Every row gives one point. Two turns around zero, p and q, are shown by what they do to some points. Write where each new point lands after one turn and then the other. Backwards means that the second turn is done in reverse. Each puzzle has new turns, and all numbers are rounded.
In the rows, zero is written as 128.

Turn p:
[161 130 147] => [127 152 158]
[ 89 141 128] => [111  94 112]
[ 88 156  87] => [101 110  73]
[174  85 149] => [173 157 168]
Turn q:
[122 164 151] => [145 127 168]
[109 107 107] => [108 107 108]
[119 142 184] => [180 118 152]
[140 120  66] => [ 69 143 109]
[111 119 179] => [178 106 130]
[167 117  80] => [ 86 167 103]
Where do these land?
q, then p: [165 132 122] => [ 91 132 121]
p, then q backwards: [136 159 118] => [142 127  97]
p, then q: [ 95 107 155] => [149 133  86]
p, then q: [165 170 145] => [146  94 172]
p, then q: [ 78  72 100] => [ 99 175  70]

Turn p:
[134 179  80  85] => [116 114  53 100]
[128  65 145 167] => [166 132 192 140]
[165 122 157 129] => [104 130 161 104]
[127 170 115 133] => [115 152  94 123]
[ 86 104 142 127] => [140 113 140 173]
Turn q:
[174 169 156 215] => [124  98 139 234]
[123 154 121 117] => [138 153 116 134]
[163 109 108  96] => [162 130 162 102]
[105 165 108 108] => [143 165  95 125]
[127  87 133 152] => [113  84 135 119]
[110  97 100 110] => [139 115 117  84]
[ 94 114 169  98] => [ 78 150 132  98]
Where do these land?
p, then q: [ 87  78 115 151] => [132  96 172 172]
p, then q backwards: [111  81  85 161] => [173 144  73 118]
q, then p: [164 141 143  88] => [ 74 147 133 130]
p, then q: [152 160 118 103] => [142 141 106  90]
p, then q: [ 82 169 166 133] => [120 106  67 160]
p, then q: [172 139 140 131] => [112 166 123 106]

Turn p:
[ 91 163 176 149 181 151] => [ 90 159 172  64 124 144]
[109 133  91 149 162 164] => [ 74 124 153 134 147 103]
[131  98 154 104 124 144] => [142 140 111 122 162 152]
[176 139 104 129  99 124] => [155 133 132 180 112 116]
[150 117 132  88 118  68] => [174 134  73 123 105 112]
[ 72 158 121 139 130 176] => [ 58 121 151 123 126 161]
[166  90 119 138  82  69] => [202  86 104 150 118 110]
Turn q:
[138 135 108 165 115 123] => [136 109 126 160 149 141]
[195 123 186 126 152 134] => [131  61 136  67 113 131]
[ 82 104 126 135 139 115] => [ 91 157 115 134 148 115]
[172 108 148 106 173 157] => [120  87 107  91  81 112]
[122 182 101 171 138 146] => [141 125 101 163 131 190]
[175 157 117 155 126 104] => [171  89 118 132 153 146]
[152 123 141  77 138  96] => [159 133 127  81 125  92]
[ 51  91  90 102  72 135] => [102 205 164 183 127  89]
[ 65 128 133 115  98 141] => [101 186 158 142 126 135]
Where do these land?
q, then p: [102 173 110  79 176 163] => [105 129 124 207  88 153]
p, then q: [ 61  96 126 152 130 160] => [ 67 159 107 114  99  98]
q, then p: [163  76 144 131 127 104] => [154 113  87  89 139 106]
p, then q: [147 105 113 169 103 132] => [100  85 128 112 145 113]
q, then p backwards: [130 143 119 149 135  96] => [132  91 136 113 121 137]
q, then p: [105 128  97  80 132 116] => [136 136 131 147  71 116]
q, then p: [189 175 187 136  92 125] => [168 182 116 129 199 161]

Turn p:
[ 99 150 151 136 128  89 102 138] => [129 113 148 147 115  87 162 143]
[128 180 114 103 107 146 126  81] => [114  91  92  86  92 121 129 104]
[140 105 104 156 100 100 225 158] => [160 173 183 140 102 200 136  86]
[120  97 140 115 119 117 106 162] => [122 120 136 176 144 132 126 148]
[140 146 163 120 123 130 115 177] => [125 125 144 171 120  93  98 119]
[111 110 101 117 120 146 153 175] => [ 99 127 166 145 139 166 109 116]
[134 116 121 144 111 173 121  61] => [137 119  70  86 161 141 141 102]
[116 144 128 139 197 168 105 118] => [109 135 134  76 166  87 103 152]
[150 128 105 132  99  97 107 161] => [101 152 121 173 100 134 143 129]
[142 105 152 117 175 115 121  49] => [183 124  87  80 140 122 133 181]
Turn q:
[103 136 125 125 149 156 140 109] => [122 160 136 113 143 135 123 101]
[153 155 134 142 160 102 124 114] => [126 121  96 122  98 127  92 114]
[157 101 114 163  89 163 164  85] => [117 181 175 151  83 145 135 157]
[100 118 171 104 172 102 143  88] => [154 135 121 145 163 156  68  95]
[142 179 140  81  87  82 114 176] => [161  41 135  86 126 103 129 147]
[ 91 105 159 152 111 163  76 116] => [ 61 119 151 154 164 151 138 120]
[164  92  87 109 153 154 134 128] => [134 181 106 132 134  93 132 164]
[136 152  83 137 122  92 146 117] => [154 131 104  97  90 152 136 141]
[144 119 103 107 142  98 103 169] => [142 103  80 124 140 102 143 153]
[ 89 121 164 160  95 166 135 179] => [109 105 175 158 139 116 184  88]
Where do these land?
q, then p backwards: [137 116 166 106 142  82 137 163] => [127 118 194 103 107 138 120 121]
q, then p: [141 118 142  87 115 142 181  96] => [143 137 105 154 108  68  99 127]
q, then p backwards: [106 122 104 135 117 111  87 141] => [106 108 102 117 114 131 102  99]
q, then p: [124 151 111 143 174 105 122 116] => [ 88 117  97 105 118 150 139 130]
p, then q backwards: [157 114 127  92 142 146 108 127] => [152 118 130 116 147 103 100 103]
q, then p backwards: [ 98 105 170 136 107 173 146  98] => [106 110 116 154 128 133 158 194]
q, then p backwards: [140 119 165  98  80 136 151  73] => [115 108 135 101 175 119 175 179]
p, then q: [168 154 103 170 149 118 108 151] => [138  87 130  76 112 156 128 102]
p, then q: [ 70 194  73 186 126 157  90 181] => [175 111 145 125 177 218  98  57]
q, then p backwards: [139  89 118 125 128 112 150 134] => [146 101 150 132 126  98 121 128]

Turn p:
[125 158 153 133 164 107 114 108 136] => [144 116 153 123 145 105  94 108 105]
[ 68 123 117 138 118 128 113 161 112] => [122 155  96  79 107 102 137 139 124]
[130 134 100 127 109 163 137  84 128] => [120 141 145 126 167 146 140 142 169]
[146 129 132 134 100 124 151 131  97] => [134 117 119 133 118 140 158 100 151]
[122  99 158 139 117 171 124 159 125] => [150 140 135 132  90 116 164 164 127]
[136  99 122 153 141 116  50 106 144] => [119 167 122 175 138  72  90 142 131]
[148 131 105 141 114 131 182 131 148] => [117  79 114 131 143 158 148 142 143]
[100  93 123 122 131 103 126 105 151] => [ 83 139 127 132 149 109 134 134 100]
[158 190 158  78 103 153 167 164 115] => [155  96 167  99  76 196 128 105 148]
[140 114 113 123 152 129 126 125 110] => [143 144 112 143 143 141 127 124 116]
[135 137 125 119 160  84 120 135 143] => [120 114 116 136 132 126  89 110  93]
Turn q:
[151 140 130 107 137 131 105 120 116] => [130  92 136 127 130 144 114 123 138]
[ 57 145 177 108 107 160 127 133 145] => [105 132  67  87 114 142 141 144  72]
[111 109 170 127 107 122 129 133 115] => [140 121 119 110 111 101 127 138  91]
[158 128  95 136 105 149 119 155 117] => [172 130 141 137 160 148 141 117 137]
[143 139 118 109 134 129 152 122 116] => [129 123 141 149 107 149 132 121 132]
[145 104 168 108 129 144 126 144 159] => [145 104 102 125 118 118 138 177 133]
[144 146  98 179 155 149 136 115 126] => [111 163 172 132 159 152 120 139 146]
[106 146 101 142 197 150 133 136 120] => [ 67 132 158 131 151 151 163 131 139]
[150 115 121 140 107  31 130 115 140] => [148 145 134 130  92  63  94  88 173]
[115 106 102 125 104 113 123 107 125] => [132 138 114 154 139 109 110 101 119]
Where do these land?
q, then p: [113 108 144 156 142 109 111 139  86] => [123 135 141 129 123 120 140  79  89]
p, then q: [171 106 127  86 176 162 104  96 156] => [129 120 177  59 160 144 138 163 118]
p, then q backwards: [157 128 131 125 121 102 131 112 150] => [131 119 109 108 149 126 120 102 112]
q, then p: [104 162 162 113 101 149 169 157 133] => [132 132 125 109 114 187 154 121 173]
p, then q: [149 156 135 169 142 126 114 162  92] => [166 124 134 158 138 121  92 121 172]
q, then p: [105 166 101 163 121 125 122  89 151] => [136 152 156  90 145 120  78 140 140]
q, then p: [149 118 113 133 103 113 141 101 113] => [140 125 139 151 127  97 113 115 153]
q, then p backwards: [114 114 137  99 130 156 172 157 157] => [134  71 120 135 118 152 147 164 119]
q, then p: [111 106 122 134  99 140 113 121 145] => [144 134  99 131 146 135 100 117 129]
q, then p: [108 116 108 102 145  98 102 148  97] => [100 130 133 140 171 115 159 112 103]
